Each point is reached from the start by the listed moves, each made once or not at all, plus a little noise. Is the number of moves made odd or even? Then give how often each move was made.

Moves:
(1): [ 53  -7   4 -46]
(2): [ -4  67  23 -11]
Start: [-64   1   2  46]
Points:
[-76   5  -1  43] => even (0, 0)
[ -7  -8  10 -12] => odd (1, 0)
[-16  61  25  -4] => even (1, 1)
[-77  66  37  38] => odd (0, 1)

Moves:
(1): [ 34 -23 -12 -12  10  -3   4   8   6  -7   0  17   8   7]
(2): [ 2 40 -4 11 -3  5 -8  4  2 19 13 -2  0  3]
(3): [ 18  -5  48  -7  -6   8  -3  -5   9 -12 -10   1   8  14]
(4): [ -3 -14  -3  37  16   6  -5  -2  -3   0   3 -10   9  -2]
(5): [-11  11  -3 -24  37  19   3   4  -7  -5  23   2   7  11]
(6): [-7 -7 -1 -8 -8 37 -9 -3  5 -4 14 13 -1  5]
(7): [ 5 -3 -1 -1  0  5 38  6 -3 -6 -5  2  2 16]
(8): [-16  12  19   0  -7  -3  -5  56   2   6 -15  13   0   3]
(9): [-18  -1  -5  -4   4 -14  11  10  54 -11  11  -2  -1   2]
(10): [-5 -8 15 -1 -5  8  6 -7 -1 25 -3  3 12 -3]
(11): [ -4 -16  11  14  -8 -14  16  22 -16   0  44  -4  16   8]
Start: [ -9   7 -31   0  -9  10   2  10  14  17  16  28  -7   0]
Points:
[-57  25   5  12 -33  31  13  95  61  52  78  50  22  20] => even (0, 1, 0, 0, 0, 1, 0, 1, 1, 1, 1)
[-13  -9  22 -25   7  64   8  28   5  -4  87  42  23  39] => even (0, 0, 1, 0, 1, 1, 0, 0, 0, 0, 1)
[-14  68  26 -19  13  38 -10  68  20  23  27  42   8  32] => even (0, 1, 1, 0, 1, 0, 0, 1, 0, 0, 0)
[-46  51 -10  -9   2  56   2  94  -1  34  93  48  18  29] => odd (0, 1, 0, 0, 1, 1, 0, 1, 0, 0, 1)
